Rows are points. Two turns around zero, p and q, are shown by what they do to some points. Write where each new point lands after one turn and then the other. Backwards means that the second turn is done in reverse. Each puzzle has new turns, and all numbers are rounded.

Turn p:
[ -1   7 -12] -> [  4   1 -13]
[ 5 15  2] -> [ 4 15 -4]
[ 15 -23  -4] -> [ 16 -19  13]
[-50  27 -15] -> [-40   7 -43]
[ 31 -26  30] -> [16 -4 48]
Turn q:
[-25 -22 -28] -> [-35 -22 -11]
[ 27  -8 -23] -> [ 13 -11 -32]
[-14  30  22] -> [-2 32 24]
[12  0 29] -> [24  1 20]
Where do these land?
p, then q backwards: [-15   8  35] -> [-35  17   5]
p, then q: [-11 -22 -39] -> [ -7 -40 -22]
p, then q: [32 -3  5] -> [32  6  2]
q, then p: [-4  4 34] -> [-2 22 27]
q, then p: [ -2  13 -35] -> [ -3  -7 -37]

Turn p:
[15  0 55  8] -> [19  2 53 11]
[-17   8  32 -13] -> [-19  10  33   1]
[ 16   4 -14 -10] -> [ 10   5 -12 -17]
[ -2 -28 -39  -6] -> [ -6 -29 -36 -14]
[-11  16 -34  20] -> [ -4  12 -38  18]
Turn q:
[-18  19  13   1] -> [-25  12   7   7]
[28 18 22 26] -> [18 19 31 25]
[ 15 -30 -19 -42] -> [ 21 -14 -17 -48]
[ 10   0 -27 -16] -> [ 15   7 -25 -15]
[-35  -7  10  31] -> [-28 -24   3  31]
Where do these land?
q, then p: [ 41 -56  12  18] -> [ 48 -40  30 -21]
p, then q: [ 6 26  7  5] -> [ 0 25  7 11]
q, then p: [-18  19 -15  15] -> [ -6   6 -23  23]
q, then p: [ -3  49  -9 -14] -> [-15  47 -15   8]
q, then p: [-42  -9   8  -4] -> [-37 -22  -4  10]
p, then q: [ 22 -25  14 -10] -> [ 14 -12  20 -25]
p, then q backwards: [ -6  -3 -16 -10] -> [-13  -2 -10 -12]

Turn p:
[ -1   6  12 -45  26  18] -> [-13   6   9 -48  23  11]
[-19 -31 -28  24  -5  -3] -> [  9 -40 -13  29   6  -7]
[ -1  27  32   5  19 -27] -> [ -8  37  12  -5   2 -35]
[ 18 -27 -19  12   6 -15] -> [ 34 -22   9   9  -3  -7]
[  5  38  14  14 -17  42] -> [-32  31   9  19  -7  38]
[  4  34   0 -24   4 -20] -> [  8  36 -16 -20   7  -6]
[ -5 -48 -10  15 -33   5] -> [  3 -50  -8  17 -30   5]
Turn q:
[-21 -14  -1  29  23  43] -> [-14  -1 -19  33  12  46]
[-21 -12  -3 -26  45   3] -> [ -4 -38  -4 -21  27  26]
[ 19  -9  24  19   0 -12] -> [ 18   5  16  25  11 -14]
[ 33 -22  18 -14 -56 -22] -> [ 34   0  25   9 -48 -39]
[  6   5 -23  29  -1  -8] -> [  7  25 -26   5   9  -8]
[-24  30 -11   8 -18  -5] -> [-35  14 -15  -6  -6 -17]
[  9  22  -3 -44   7   0] -> [ -6  -4  23 -44  -4   5]
Where do these land?
p, then q: [-65  24 -33  11 -12  31] -> [-17  -1 -68   5  29  37]
p, then q backwards: [-13  -5   4  -3   9  33] -> [-20  11  13  -9  21  14]
p, then q backwards: [ 26   6 -18  -7 -10   2] -> [ 22 -16 -14  -2   4  16]
p, then q: [ 17 -29   4 -16  -3 -23] -> [ 28  -8  16 -10 -22 -15]
q, then p backwards: [-14  13  10   8 -26   8] -> [-10   6  25  17 -15   1]
p, then q: [ 46  -1  24 -29  22 -41] -> [ 12   4  57 -36 -10 -31]
q, then p: [ 3 -8 10 36 19 -9] -> [ 13   7  23  23  22 -10]

Turn p:
[-31   2 -27  13 -22  27] -> [-31  25 -16  19   1  29]
[-39 -18 -25 -16  21 -12] -> [-43  -1 -20 -13  25 -18]
[ -4 -13  18  -6 -25  17] -> [ -9 -12  -1  11 -31  12]
[-34  32   9  54  -1 -32] -> [ -9  44  38  40  20 -28]
[ 42  26  22 -20   9   0] -> [ 42  -5  19 -32 -15   2]
[-20 -15  26 -12   5   3] -> [-25 -20  14  -3 -14  -8]
[  8  -1 -20 -25  -1 -39] -> [ 10   7 -29 -19   2 -35]
[50 -3 10  8 -3 25] -> [ 43 -22   4   3  -7  30]
[ 28 -10 -13   4  17  11] -> [ 21 -17  -9  -6  20  16]
Turn q:
[  3 -31 -23 -29  -1 -13] -> [-23 -19  -2 -40   4  -5]
[-25  24  25  11  20  14] -> [ 1 21 16 36 16 16]
[ -5   2 -12  -1 -13 -30] -> [ -8  12  -2 -14  -4 -28]
[  1 -28  -8  -8 -29   3] -> [-19 -23  -5 -12 -25  -6]
[ -4  17 -26  23  16   3] -> [  5  18 -32   9  18   0]
[ 25 -14 -21 -44 -28  -8] -> [ -7 -10   1 -55 -29   3]
[21 -1 74 23 25 18] -> [ 48 -28  43  47  11  13]
[-15  31  -9  25   9  12] -> [  4  29 -20  27   8   7]
Where do these land?
q, then p backwards: [ 10 -31  38 -24 -22  28] -> [  7 -17  52  -5   0  36]
q, then p: [ -1  13 -21 -16 -10 -21] -> [ -3  21  -5 -25 -13 -12]
p, then q: [ 11  44 -37  -8  33   0] -> [ 23  27  16 -29  24  41]
p, then q: [ -9 -12  -3  11  24 -33] -> [  2   1  10  -5  35 -26]
q, then p: [ 14  10   5  16  -2 -18] -> [ 26   3  -3   0   2 -15]
q, then p: [  3 -14 -37  19  -7  16] -> [-13  11 -38   3  21   7]
q, then p: [-28 -10  55   1 -15  28] -> [-12 -14  34  55 -17  12]

Turn p:
[ 24  21  23 -25  28   9 -34  50] -> [ 17 -34  -7 -12  47  -9  -3  52]
[-39  15  -4  27 -27   1 -31 -22] -> [ 15   7  14   6 -29  20 -53 -12]
[ 15  26 -18  -2  -5 -15  36 -21] -> [  0  46  -5  12  -9 -25  15  -2]
[-24 -43  24  27  35   9  39  21] -> [-43 -36  40  18  17  -3  24 -30]
[ -8 -25 -43  13 -17  20  23  -4] -> [-27  13  -9  27 -27  34  18 -10]
[ -2   5   2 -11 -41  -5 -25   9] -> [ 21  -1   1 -24 -26  17 -10  22]
[-14 -11 -28  -5   0 -19  12 -17] -> [-27  15 -15  -1 -22  -6  -4 -13]
[ 31   3  16   9  16 -16  -2 -19] -> [ 24  -5 -12   2   9 -31   9 -18]
[ 17   9  27 -33  12  16 -16   3] -> [ 19  -4  -7 -27  39   3   4  11]
Turn q:
[-21  44  20 -51  -5 -17  21   4] -> [-37   8  27 -31  15 -33  38  18]
[-1 -1 -2 14  5 24  6 -1] -> [ -6  10  -2  10   3  21 -12   4]
[-14 -10 -27  25 -41  -6  -1  -2] -> [  7  -2 -12  11 -51  16  15  -2]
[-12  -4  11  27  20   1 -62 -25] -> [ 21  29  -1   8 -18 -28 -53 -23]
[-12 -34 -23  10 -18   4 -69   8] -> [ 42   0  -9 -27 -51   2 -41 -13]
[ 32 -19 -34  16   6 -21  14  -8] -> [ 21 -25 -42  23   4   3  11   2]
[ 21 -14 -13  40  -9 -11 -15  27] -> [ 33 -28   2  28 -22  10 -15   8]
[ 26  16  15 -26 -17   6  22  -7] -> [ 7 13 11 -7 28  6 38  9]
[-14   4  43  -4  26   7  41   1] -> [-43  -3  26  12  38   4   4 -18]
[  8  22 -16 -16  15  10  27  10] -> [-20  -4 -10  -3  23   5  10  33]
[-12  -4  26 -36  18   4  15  -5] -> [-25   2  11 -26  31  -6   5 -16]
Where do these land?
q, then p backwards: [  9 -29 -25  19 -41 -20 -33 -19] -> [ 36 -12  -7  24 -41 -16 -19 -33]
p, then q: [-28  30  10 -12 -26 -25  36  28] -> [-15  -9  64 -12  -3 -20  17   5]
q, then p: [-22 -29  -6  10   3  -3 -26 -27] -> [ 20  24 -28  -7 -22   8 -20  -9]
q, then p backwards: [ 15  -3  33 -30  27  39  24  29] -> [-32   5  34 -30  22  44  -2  20]
q, then p: [  0  -5 -10  30 -18   7   0 -34] -> [ 21  28   1  32 -17   7  -4   1]
q, then p: [-12  -3 -42  10 -10   5 -10  -4] -> [  1  10 -10   5 -27  26   2  26]
q, then p backwards: [23 -5 13  1 41 -6 15 16] -> [ -3   5  15   6  43  17 -17  15]
p, then q: [  4   8 -14 -17 -10 -14  -8 -28] -> [  9  13 -13 -12  -9 -15  14  25]
q, then p: [ 11  36  41 -11  33  17   1  39] -> [ -2 -51  25 -16  42 -24 -18   5]

Turn p:
[-49  -3   5  -6  17  17 -14  20] -> [-38   5 -29 -12  29 -12 -14  -3]
[ 5 14  7  1 30  7 -3  9] -> [  9  11  -4  10  19 -13  -9 -19]
[-40  -3  -5  16  18  -9 -17 -19] -> [-40 -12 -11   0  -4 -22   9 -22]
[ 12   2 -25  -4 -49  15 -13  -4] -> [  5 -18 -13  -2 -22  49   0  15]
[ 16 -15  13 -16 -21 -36   0  12] -> [ 23   5   2 -21 -27 -15  -1  29]
[ 18  -7 -17  -8  18   9   2 -54] -> [  7 -24  33 -11  -2  12  19 -41]
[ 4 -7 12 -7 27 14 14 20] -> [  8  10   9   0  34 -13 -14   2]
[ -3  15  -5   0  16 -13 -14   9] -> [  7   2 -21   5   0 -16   2 -12]
[ 15  -4  -5   5  28 -17  45  28] -> [ 27   6  15  18  32 -30  18  24]
[ 11  23  11  -6 -97   6   6 -22] -> [ -5  26   4  -5 -60  72  10  32]
[ 12 -14   7  24  14   6  -5   3] -> [  0 -11  14  18   2 -12 -20  -3]
Turn q:
[ 37 -13 -12  11  14 -26  -7  -8] -> [ 25 -11 -10 -28  -6 -30  14   3]
[-18  38   9   6  -7   3  25   1] -> [-20  36 -15  11  10  16   5 -12]
[-21  29   0   6  10 -24 -15  -5] -> [-16  20 -15  -2   0 -21 -25 -17]
[-25  20   6  18   9   9  15   3] -> [-14  10 -24  19  12  13  -4 -15]
[-11 -20 -21 -16 -23  24  13  18] -> [-19 -18  14  -1   1  34   4  28]
[ 46  14   2  18  -6   4 -18  10] -> [ 43  19 -12  -6  -8  -9   2  24]
[ 16  -5   6 -44  74   8 -22  11] -> [ 34 -23  30 -11  63 -23 -30 -17]
[  0 -57  14 -23 -24 -18   2   5] -> [-16 -34  40   8 -19 -18  28  18]
[-13 -26  -2   8 -25  27   5   7] -> [ -8 -21   4  20 -17  29   6  17]
[-12  20  -2  16 -20  -9   2 -42] -> [-10  21 -12  -9 -36   8   1 -30]
Where do these land?
q, then p: [ 18  20   6 -34  -2  31 -21 -12] -> [ 19  28   6   1  -9  13 -36 -27]
p, then q: [ 18 -35   2   0  22 -25 -20  31] -> [  7 -14  12 -19  -8 -51   0  25]
p, then q: [ 17  -9   4  -1  35   8 -14  31] -> [ 26 -12  -6 -20  -1 -37 -16  -3]
p, then q backwards: [-12  13  46  -4 -10  16 -15 -25] -> [-25  36  -5 -18 -22  -5  -7 -29]
q, then p: [-12  28 -26  31 -16   8 -20  22] -> [  4 -22 -52  13   4  20  -6   2]
q, then p: [ 30  15 -19   3 -10 -34  13 -29] -> [ 22  21  -5 -30  -2  19  39   6]
q, then p: [ 24 -17   4  25 -35  -7  33  24] -> [ 7  8  1 24 30  7 21 49]
q, then p: [-36   1   9   9  24   9  16  -8] -> [-30 -25  13   7   3  -3   9 -25]
p, then q: [-33 -29 -14   0 -17  12  25 -22] -> [-30 -19  16  35  26  13   5  -8]
p, then q: [-13  12 -12 -30   9 -19   3 -11] -> [-13   6  12 -28  15  10  19 -11]

Turn p:
[ -4 -41 -23   0  21  31  -5 -31  21] -> [  9  14  19 -30  -2  38 -14   2 -43]
[-11  22  -1  25 -13   9  -9  -4 -25] -> [-11  29 -25  -5  -5 -13  -7   5  18]
[ 20   4 -23 -26 -17 -17  10  27 -12] -> [ 14 -27 -16   3  32  -7   7 -25  14]
[-39 -32  38 -21  11 -40   6 -32  -4] -> [ 38   7  27  26 -45 -29  14  -6 -36]
[  2   6  -7 -37  44  31  -4  16  -3] -> [ 15 -11  35 -24  37  -8 -18  27   0]
[-12  35  36  -1  -4   1  32 -12   2] -> [  2  -9   7  -8 -38 -18  20  20  32]
[ 18   9  15  45 -11   1 -15 -37   2] -> [-41  30   0  -1 -36  12  -7 -16   9]
[ 14  -2 -20  31   7 -41  17  27   6] -> [-36 -18 -21  12  18 -10  35 -13 -19]
[ 24  -1  20  20 -26  33   9  14   4] -> [-11  13  -2   6   2  38  14   7  37]
[-12   0 -34 -37 -13  -8 -39  32  10] -> [ 22 -30 -24  20  35  -2 -43   0 -12]
Turn q:
[-15 -39   4  28   3  25 -29   5 -14] -> [-10  -3 -10  24  52 -26 -10  -1  -4]
[ -6  26   2 -23  18 -19  12 -41 -36] -> [  6 -24 -44 -12 -25  31  20  -9 -17]
[ 11  32  16 -16  10  13  -9  33  41] -> [ 19  27  27 -33 -20 -23 -16  22 -15]
[-22 -46  15   6   6 -11  -5   0  20] -> [-23  31 -14  12  18 -10 -24 -23  11]
[ 31  -2  25 -24  -1  -5  10  -5 -10] -> [ 18 -19  -2   3 -30  -2 -21 -19  -6]
[ 15  30 -23 -37  -7  31  -9  34  53] -> [ -3  19  39 -25 -40 -44   5  45   1]
[  6   2  33  10 -23 -17   7 -34   1] -> [  1  -2  -6  21 -10  40 -30  -4 -11]
[ -4 -46 -29  46   3  13 -18  -6  -5] -> [ -8   0 -11  35  53 -13   5   8  34]
[-13  22   0  -5  -6  -4  44  -9 -24] -> [-14 -29   2 -26  -9  35  11 -12  -1]
[ -3  38 -17 -16 -26 -28  10   0 -36] -> [  3 -19  14   1 -24  33  46 -11 -21]
[  0 -17 -26  31  21   2 -12  24   9] -> [ 11  18   5   0  36 -20  14   4  28]
Where do these land?
p, then q: [ 22  34  18 -11  33  35 -32   2  -9] -> [ 11  53  -4 -14   1 -20 -20  -1 -40]
q, then p: [-14 -35  -4  -7  23  -2  18  -2   2] -> [  3 -19  -8 -14 -20  -5 -19  -1 -31]
q, then p backwards: [ 13 -24  15 -10  18  13  -1   9  -9] -> [ -2  18 -15 -21  -3 -20 -11  -4 -14]
q, then p: [  6  32 -11  19 -16 -12  -6   7  39] -> [-10 -13   4  12   8   3   3  28  47]
q, then p backwards: [ 31 -27 -31  69   2  13  -1   6 -26] -> [ 27   2  15 -45 -12  10   5  69 -16]
q, then p: [ 15 -10  13 -37 -25 -15 -34 -32  18] -> [-23  27 -58  13  -3   0  -4 -13  17]
q, then p: [-46 -12  -7 -49 -12   5 -13  14 -19] -> [ 33  16 -28 -10 -25 -43  24  -7 -15]
p, then q: [-16  17 -36  -7 -44  -6  39   0   6] -> [-22 -15   2  19 -30 -21  21   6  50]
q, then p: [  3  -4  28   0  19 -33  22  16  -7] -> [  5   1  20 -25 -21   7 -30 -22  11]
q, then p: [-30  25   7 -21  15 -23  12 -12  -1] -> [ 35  -2 -17 -32   4  -3 -10  -3  19]
q, then p: [ 17   4   9  55 -14  25  -4  -7   5] -> [-28  10  33  20  32  11  -6  27  -6]
